Each point is reached from the start by the listed moves, each made once or not at all, plus a little noise. Is the number of moves made odd or even? Then give how often each move was made.

Moves:
(1): [ 27.6  -9.0 -15.2   5.4]
(2): [38.7  3.6  2.5 14.7]
Start: [-5.3 -4.3  0.3  9.1]
Points:
[31.4 -1.9  2.8 28.5] => odd (0, 1)
[ 60.4  -9.2 -10.7  27.7] => even (1, 1)
[ 20.5 -13.3 -13.5  15.3] => odd (1, 0)

Moves:
(1): [ -6.9 -16.5   6.5  -0.2 -22.3 -23.6  -5.6  19.4 -20.5  18.5  23.0]
(2): [ 35.0 -23.4 -18.4  18.7  32.3  18.4  -1.9 -24.6  -6.4   7.7  12.5]
(3): [  7.5 -30.3   8.9 -22.0  11.0   3.2 -27.1  -7.5   1.6   7.2  20.5]
(4): [-14.8 -11.7   9.4  -2.8   6.1 -13.9 -20.6 -12.6 -25.4  -9.9 -16.8]
(5): [ 17.8   2.9  30.7   5.0  11.0  -7.4  21.0  18.1  -4.2  19.9 -11.2]
(6): [ 12.8 -14.0  -1.4 -26.6   1.1   2.7  -5.6  16.6  -4.0  22.6 -27.1]
(7): [ -7.7 -25.5   4.1 -18.8 -19.4   0.4  13.3 -26.6  13.3   2.4 -19.2]
(8): [-25.6   6.4   1.2  -1.1  19.7 -21.0 -26.5 -10.2  -0.3   7.4   7.9]
(9): [-13.1 -22.9  -4.6  22.3   8.0   3.3   1.9  11.0  -5.5   3.2 -14.5]
Start: [ 0.5  0.2  8.1 17.4 -6.7  2.7  7.0  8.8 14.1 -8.5 -0.5]
Points:
[ 22.6 -86.7   2.1 -32.2  37.6   6.8 -40.9 -43.4  18.1  38.6  -5.9] => odd (0, 1, 1, 0, 0, 1, 1, 1, 0)
[-14.3 -62.6  59.2 -19.8  -6.6 -46.1 -17.6   1.9   4.4  46.8  20.3] => odd (1, 0, 1, 0, 1, 0, 1, 1, 0)
[ 21.0 -64.9   0.5  17.3 -16.6  -2.6  12.3 -22.6   0.3  19.7  16.3] => odd (1, 1, 0, 0, 0, 0, 1, 0, 0)

Moves:
(1): [-3.1 -1.4  3.4 -2.6  3.3  0.3  5.5  5.7  7.8 -0.6 -3.0 -7.4 -6.2 -2.1
 -1.0  2.0  4.8 -7.9 -5.1 18.6 -9.2  3.6  4.0]
(2): [ -2.3  -0.4  12.6  -7.1  10.6  -8.5  13.1   1.5   1.1  12.7  10.5  -2.9
   5.6   2.2   3.4 -12.0  -9.1   0.6 -10.3  -4.9   0.2   1.9   5.4]
(3): [-9.4 -0.7 -2.6 -1.4 -4.1  1.8 -7.6 -4.9 -3.3  5.8 -1.2 -0.9  0.4  6.4
  3.9 -7.6  0.4  0.6  1.7  1.7 -8.0  7.3  6.0]
(4): [ -1.8   4.2  -4.9  -1.7   0.0 -11.8   1.1  -0.5 -14.5   3.9   7.2 -10.5
   5.8   2.6  -0.4   3.5   6.5   2.8  11.9   8.2   5.0  -5.1   1.2]
(5): [ -3.2  -4.0   8.1   1.9   5.5  19.1   5.4   2.9  -8.8  -9.1  11.6  15.5
  -0.5   0.5   3.5  -8.9   1.4 -12.9  -2.4  -8.3  -3.7  -9.5  10.2]
(6): [  6.7  10.3  -6.4  12.9  -6.5  16.9   4.0   4.1  -6.5  -6.3   2.7  -2.5
   3.9 -13.3  -7.8   3.8  12.2  -5.0  -1.3   0.8  -7.8  -0.5  -4.1]
(7): [  5.3   2.3   0.0   3.7  -0.2   4.1   1.5  11.8 -10.0   4.8   1.5   6.3
   0.4  -3.5  -2.5  17.6   4.9   4.1   2.8  -4.4  -9.0  -5.4   2.3]
(8): [16.1 12.6  1.8  6.4  0.3  8.3  3.1  1.6  5.4 -4.1 -1.4 -1.5 -2.1 -1.4
 -7.0  5.6  1.2  4.5 -9.8  3.8 -6.8 -4.4  3.2]
(9): [ 0.5 -3.2  7.7  0.8  9.9  1.3 -2.5 -4.8  6.5  1.9  5.9  8.3 -3.4 -2.0
 -2.4 -0.8 -5.6 -8.3  0.6  1.6 -0.8  5.3 -2.6]
(10): [-4.7  0.1 -2.2  4.6  3.1  1.8 -1.1 -5.1  5.2 -1.3 -0.6 12.6  8.5  4.3
  4.9 -8.6  5.3  1.6 -4.4  8.8  4.8  2.4  2.2]
(11): [-14.5   7.9   1.1  -5.9   3.6  -1.7   5.9 -10.5   4.1  -2.3 -12.1  -2.5
   6.0  -2.6   6.1 -12.1 -10.8  -1.2  -5.9   7.9  17.6   7.9   6.6]
(12): [ -5.7  12.9 -11.7   1.3 -10.2   8.5  10.1  -3.8  -8.7  -2.4   9.1   3.4
   7.5  -2.1   7.0   2.5  -8.1   1.7   4.2  -9.6 -11.1 -17.9  -1.9]
(13): [-11.8  -9.4  14.3   5.7  -6.8   6.6   2.5  -5.0  -0.7   4.2 -10.1   4.6
  -4.3   0.8  -3.9  -9.1   0.4   5.2   3.3   2.0   2.9  -0.1   3.8]
(14): [ -2.2   1.6 -12.0  12.9   5.2  22.5   1.3   2.8   3.2 -15.4   0.7  -0.2
  13.2 -12.6  -8.4  14.5   2.5   6.6  12.5  -1.6 -12.5  -6.2  -0.4]
(15): [ 18.2   4.1  -2.6  -8.7   2.7   1.0   2.0  -6.2  12.1   2.8  -4.7  -7.9
  12.1  -3.8  -9.4   1.5 -14.4  -4.8 -18.3  13.4   7.8   9.4  -2.1]
(16): [ -2.9   2.4  -1.1  11.8   0.8  15.8   5.3  -5.8   3.9  12.2  -2.9 -12.5
  -0.5  -4.1  12.8  -2.8   5.2   1.1  -6.1  21.5  -0.7  -4.3  -4.0]
(17): [ -7.4 -10.2 -14.6  17.7   4.2  -0.5  -4.7   0.6  -5.1   6.6  -4.1   1.3
  -6.6  -4.7   3.5  -6.1  -2.4  -6.1   2.2   1.0  -1.6  -8.7   9.2]
(18): [-15.1   9.4   2.5   5.5   7.7  -0.9  -4.2  -6.3  -1.1  -1.2  -3.9  -0.1
  22.4   7.6  11.5 -10.6  -7.4 -11.6  -1.7   2.1  -3.4   2.5   8.4]
(19): [ 3.8  2.5  5.3 -3.3  4.1 -3.4 -0.7  0.7 -4.6 -1.2 -7.1  0.1  3.7 -5.8
  0.9 -5.2  7.1  1.3 -2.5 10.5 -8.6  2.5  1.2]
(20): [  2.8   7.7   4.6  10.3  -0.9  11.5  -7.9  14.2   4.2   5.3  13.8   7.4
  -3.0 -16.1   5.7  11.9   6.0  -2.7  -5.2   6.6  -9.2 -14.8  12.6]
Start: [ 15.1  -7.0  -1.1   0.8   5.6   5.1  -7.2  -7.7  -6.4  -0.9   6.2 -11.8
  -3.8   0.0   9.7   5.6   1.1   2.2   4.6  -4.0   0.6   1.3   9.1]
Points:
[  0.6   3.7  21.6  15.7  34.2  16.8   5.1 -10.9  -6.0  29.2  16.6 -13.1
  21.4   0.6  31.8  -2.8 -11.6 -11.8  -9.3  12.3 -12.4   1.6  18.4] => odd (0, 1, 0, 0, 0, 0, 1, 0, 1, 0, 0, 0, 0, 0, 0, 1, 0, 1, 0, 0)
[  2.5  16.6 -20.4  54.6  12.5  94.9  13.4 -24.5 -13.2 -16.2   3.6  24.8
  31.4 -34.6  -2.7  -2.3 -12.2 -11.9 -10.3  12.9 -27.7 -19.1  41.6] => odd (0, 0, 1, 0, 1, 1, 1, 1, 1, 1, 1, 1, 1, 1, 1, 0, 1, 0, 0, 0)
[  4.5  35.6 -14.0  59.8  11.0  83.5   4.9 -11.9 -13.2   7.1  25.6  -3.6
  58.2 -42.7  16.9  28.7   8.3  -7.7   2.9  44.6 -33.1 -33.8  24.4] => even (0, 0, 0, 1, 0, 1, 1, 0, 1, 1, 0, 1, 1, 1, 1, 1, 0, 1, 0, 1)
[-24.0   3.8  11.6  59.5  16.3  59.1   1.8   5.3 -46.6  37.6  30.8  -6.0
  19.6 -21.6  39.6 -14.8  19.1 -22.2  -0.3  22.7 -34.6 -35.4  59.5] => odd (0, 1, 1, 1, 1, 1, 1, 0, 0, 0, 0, 0, 1, 0, 0, 1, 1, 1, 0, 1)
[-14.5  23.9   9.7  30.5  31.9  39.2  15.8 -43.9  -2.1  37.4 -14.6  -4.1
  45.7  -9.2  38.4 -41.6 -32.6  -9.9 -40.0  51.9 -17.0   0.0  46.7] => even (0, 1, 1, 0, 0, 0, 1, 1, 1, 1, 1, 1, 1, 0, 1, 1, 1, 1, 1, 0)
[-27.8  -4.0  -8.3  27.9  14.4  35.9  27.8  -6.2 -14.6   7.5  -1.2  -8.7
  11.3 -25.0  13.3   2.5 -16.2   5.5   9.2   3.9 -21.9 -24.0  38.6] => even (1, 1, 0, 0, 0, 0, 1, 0, 0, 0, 1, 1, 1, 1, 0, 0, 1, 0, 0, 0)

Moves:
(1): [ 17.4 -10.7  -0.3  -0.7   6.5 -11.9  -8.4  -8.1   8.9  22.7   1.6   8.9
  -3.5 -20.3  19.4  -4.3  -9.6  -6.3 -13.2  -0.6  -5.8  -9.4 -22.7  -3.6
  -9.2   5.1]
(2): [ -7.1  -6.1  -4.2  -4.4  -6.0  -6.5   3.9   5.2 -11.3  -0.6   2.0 -14.6
   4.8  16.5 -14.5   1.1  16.3  18.0   3.6   0.2  12.2  -7.6   6.6   1.2
  -5.3  11.3]
(3): [  7.4 -18.6  -7.0   7.1  -7.3  12.7   2.0   0.7   9.2  -0.3  16.2 -11.0
   9.2  -1.1  10.5 -10.8  10.9  -0.4   0.2   1.9  -4.2  -6.8  15.5   3.1
   4.9  -7.9]
(4): [ 17.9  22.9  -1.4   5.3   0.6  13.3 -15.6   6.6 -11.7 -32.8   1.2  12.6
 -25.1  -7.1  -7.7   4.7  -3.8   2.6  26.9   2.5  -5.4  -5.9 -15.3  -3.3
 -21.1  28.1]
(5): [-15.0   2.5  -1.9  -1.9  -8.7   5.8   0.6  -5.8   0.3  10.6 -15.2  -4.6
  -2.1  16.8  -9.5   7.1  -7.6   4.8  -1.7   1.3 -18.3   0.6   0.7   3.5
  -5.3   8.8]
(6): [ -5.9  -1.8  -4.3  -1.0  -7.9 -20.9 -10.2   6.6  -8.7  -1.8   2.5  -9.4
  -0.7   2.9   3.6 -14.7  -3.4  11.5   0.3   3.3  -9.1  -2.3  16.3  -2.2
   1.1  -5.7]
(7): [  2.7  15.8  -6.9  -5.2 -21.8  -5.2  -0.1   0.8   3.8 -13.2   3.0   0.1
  18.1 -20.5   3.7  13.2  15.2   6.9  12.1   3.8   0.8   0.7 -11.6   3.4
 -22.2   3.8]
(8): [ -5.8  15.1  -9.9  21.5   9.3  -3.0  11.7   9.9  22.3  -0.2 -31.7  20.1
 -21.2   1.2 -21.3  14.3 -13.3   2.9  13.0  -4.5  -3.8   9.3  -7.8   0.2
 -27.0  12.6]
(9): [ -8.5 -13.2   0.4 -22.6   2.0 -13.3   6.4 -10.0 -19.6  16.0   8.7  10.0
  -2.1   4.4  13.2  -8.5   0.0  -9.8   8.4   4.9  17.7   2.6  17.9  12.8
 -10.8   3.9]
(10): [ -1.4   2.7  11.0   9.1   2.7   4.9  -6.8  -4.0  13.7   1.7  -9.9  15.3
  -2.6  -9.8  -8.3  -6.2  -8.0 -10.1  -5.0   0.3  -1.4   0.7   0.9   8.7
   1.6  12.6]
(11): [ -5.1 -13.8  -2.6   1.3  -3.1   9.5   2.8  -3.1  -2.7  -3.1 -10.8   4.9
   7.5  -1.6  -2.2  10.3   4.4  -1.5  13.3  -0.4  -5.7   0.0 -10.5  -4.0
   0.4   1.7]
(12): [  5.6 -19.1  -1.2 -13.6   0.7 -14.8   5.4 -17.9  -3.4  -8.5  13.9   8.9
  11.2 -17.9 -13.0  -9.0  -4.0 -15.3  -5.9   7.2 -12.6   2.0  -7.6  12.2
  21.9   5.2]
(13): [  1.3 -15.0  -3.1   1.7 -12.8  -4.1  -3.4  -3.9  -4.3 -11.3  15.1   7.2
  17.5   1.4  -4.0  -5.3   0.7  -4.4  -7.1  -4.0  -9.0  21.4  -5.9  -4.2
  -4.3   6.2]
(14): [  0.4   0.9 -17.2   2.0  10.4   3.6   3.0   5.9  -8.5   1.0  -6.2 -23.9
   9.5  -9.3   4.7  -8.7   4.7   2.6  -9.7 -13.6  -4.3  -7.1  -1.3  -6.6
   8.9 -15.3]
(15): [  4.7  -1.9 -21.2  -7.9  -5.1  -2.2   0.4 -28.2   4.0   8.2  -0.6   2.4
  13.8  12.1  10.8   2.4   5.8   9.0   0.4  -2.9   4.4   8.7   0.0  -3.1
   2.0  16.2]
(16): [ -4.1  -3.2  -9.7  15.5 -10.2  -6.4  -5.7   3.9 -10.5  -7.9  17.4   3.2
  12.7  -4.4  -7.9   1.4  13.1  -7.2  -6.3  -2.7  -6.5 -13.4   5.8   0.3
  19.0   4.6]
(17): [  3.3   7.1   6.5   5.3  -6.5   3.8  -0.7   2.9   5.9  13.6   2.0   1.5
  -1.3  -6.3 -15.0 -13.7  17.7 -15.7 -13.3  19.8  -5.8  12.0  14.3  -7.5
  16.4  -3.4]
(18): [-10.6  -2.2  -0.3  -9.1  -4.9   9.4  -3.4  -3.7  15.5  13.2  -3.9  13.9
 -15.4   1.5  -9.3  -7.4  -9.6   5.5  -0.5  -3.4  16.4   5.2 -14.4  10.0
  -3.6  -2.7]
(19): [ -1.8   5.3   7.3  -2.4   7.9   0.2  18.1 -32.6  -9.4 -17.1   6.2  -1.2
   2.9  -7.4  12.3 -10.6   8.7  13.4 -15.9   3.9 -18.7   3.4 -16.4  15.8
   0.1 -10.2]
(20): [  5.9  -9.6   1.3   4.6 -15.5   5.2 -20.4  -9.9  10.4   9.0 -25.3 -16.8
   0.5 -15.9  12.2  22.6   7.5   0.4   0.1 -23.4  -1.5   6.7 -14.0  13.0
  -6.4   5.9]
(21): [-18.3 -10.4 -10.1  -9.8   2.1   0.4 -18.8   2.6  -2.3 -12.7  14.0  -0.8
  17.3   6.0   0.0  13.0  19.7  -2.2  -0.6  -1.7  -9.7  -6.7  -3.4  -5.9
   1.8  -8.3]
(22): [ 21.1   8.4   5.5  23.0   4.4   5.6   6.9 -12.2   1.7   0.3 -26.1  -1.4
   5.1   7.6   2.4  -3.5   0.2  -3.2  -0.5   3.6  -7.9   8.9 -28.1   7.2
 -18.1 -11.0]
(23): [  3.6 -10.5 -14.7  -8.0  -4.2  -7.4  -7.7  -5.1  -2.4 -14.9  11.1  -4.9
  -4.3  -7.3   2.6  -4.4   8.5  -9.2   1.0  -9.4   8.7 -19.6  11.0 -20.3
   4.9  -8.1]
(24): [ -3.1  14.5   4.7   4.0  13.1  18.8  19.0  11.2  -7.8   2.2 -28.8  22.0
  -2.4  10.6 -22.8   3.8   4.6  22.4   9.1 -24.2 -28.0   3.8  -6.0  11.1
  -9.4  -5.1]
Start: [-13.3 -24.2  11.8   1.3   2.1  18.1  -6.5   3.0  -6.5  15.5  19.1  -1.8
  21.7   4.6  10.6   4.6  12.5   2.6  -7.8 -28.4  -7.7   2.5  26.3  18.2
 -14.1 -17.1]
Points:
[  6.4 -37.3 -43.3 -27.3 -33.8  23.4 -33.6 -56.9 -13.8   1.3  19.0 -10.0
  60.0 -53.1   5.6 -13.0  94.9  55.9 -16.1 -53.3 -82.0   1.0 -34.9  55.9
 -31.4  -2.1] => odd (1, 1, 1, 1, 0, 1, 1, 0, 0, 0, 0, 1, 0, 1, 1, 0, 1, 1, 1, 1, 1, 0, 0, 1)
[ -7.8 -40.2   2.2  35.9   3.7  -0.5  26.7 -38.2 -50.1 -24.5   4.8   5.7
  82.9  -5.3 -38.3 -48.0  42.8  29.8 -44.7 -55.5 -91.8  15.4  -3.9  60.6
   0.5 -25.4] => even (0, 1, 0, 0, 0, 1, 0, 0, 0, 1, 0, 1, 1, 1, 0, 1, 0, 0, 1, 0, 0, 1, 0, 1)
[-30.2 -21.2  -6.3  25.9 -36.1  10.2 -35.3 -36.7 -19.2  -9.6 -23.1  29.2
 -10.2 -31.0 -17.6   7.2  36.8 -12.9  13.3 -32.3 -55.4  -4.0  27.7  35.9
 -40.4  33.5] => even (0, 0, 0, 1, 1, 1, 0, 1, 1, 1, 1, 0, 0, 0, 0, 1, 1, 0, 1, 1, 0, 0, 1, 0)
[  7.9 -36.0 -61.5   2.6 -39.9 -36.7 -33.6 -72.1 -15.2 -60.9  43.9  43.5
  54.5 -33.8 -12.6  -2.8  57.8  24.6  -4.3 -33.9 -55.8  -2.5 -66.3  23.7
 -75.7  27.6] => odd (1, 1, 0, 1, 0, 1, 1, 1, 0, 0, 0, 1, 1, 0, 1, 1, 0, 1, 1, 0, 1, 1, 1, 0)
